Every row gives one point. Each copy is the shape, with its points in the same order, stretched, turned, moved and blurred by noise. Some copies are also mirrored. Which?
In the rows, zero is written as 128.

Shape (5 x 2):
[[138,147],
[84,132],
[129,162],
[66,94],
[144,92]]
Copy 1, 5 rows:
[[159,145],
[100,130],
[152,161],
[71,92],
[148,85]]
Copy 1 is: only turned
Copy 2, 5 rows:
[[150,136],
[96,149],
[148,159],
[56,130],
[135,89]]
Copy 2 is: only turned
Copy 3:
[[130,131],
[122,173],
[117,126],
[151,208],
[192,144]]
Copy 3 is: mirrored
Copy 4:
[[118,161],
[64,143],
[112,179],
[45,109],
[126,111]]
Copy 4 is: only turned

Shape (6 x 3):
[[133,84,184],
[156,75,65],
[95,135,85],
[104,108,116],
[160,131,117],
[136,184,147]]
Copy 1 (6 x 3):
[[106,82,172],
[87,206,144],
[83,158,87],
[79,137,112],
[136,137,127],
[158,93,91]]
Copy 1 is: mirrored
Copy 2, 6 rows:
[[127,66,161],
[202,114,99],
[126,145,68],
[121,108,106],
[144,133,142],
[96,159,142]]
Copy 2 is: only turned
Copy 3, 6 rows:
[[188,146,108],
[154,59,78],
[97,111,84],
[134,126,76],
[137,99,139],
[109,149,177]]
Copy 3 is: mirrored

Shape:
[[72,108,134,143],
[152,170,118,125],
[150,93,122,150],
[66,183,98,174],
[158,154,102,95],
[112,155,97,158],
[146,78,163,177],
[158,177,142,120]]
Copy 1, 8 rows:
[[136,143,89,161],
[101,183,148,88],
[111,139,161,154],
[62,212,48,113],
[106,142,152,69],
[73,182,99,114],
[141,159,175,200],
[123,191,161,85]]
Copy 1 is: mirrored
Copy 2 (8 x 4):
[[75,123,123,156],
[170,141,112,127],
[136,103,143,184],
[113,166,61,172],
[166,104,105,104],
[138,135,83,171],
[124,134,187,209],
[172,160,137,114]]
Copy 2 is: only turned
Copy 3, 8 rows:
[[85,155,91,130],
[158,143,148,107],
[105,75,147,113],
[90,232,115,100],
[171,133,127,91],
[113,172,135,94],
[84,65,155,149],
[169,143,150,122]]
Copy 3 is: mirrored
Copy 4 (8 x 4):
[[97,179,118,132],
[150,120,144,121],
[103,130,94,99],
[142,166,127,190],
[161,131,143,92],
[141,146,117,149],
[63,118,92,108],
[141,108,163,119]]
Copy 4 is: only turned
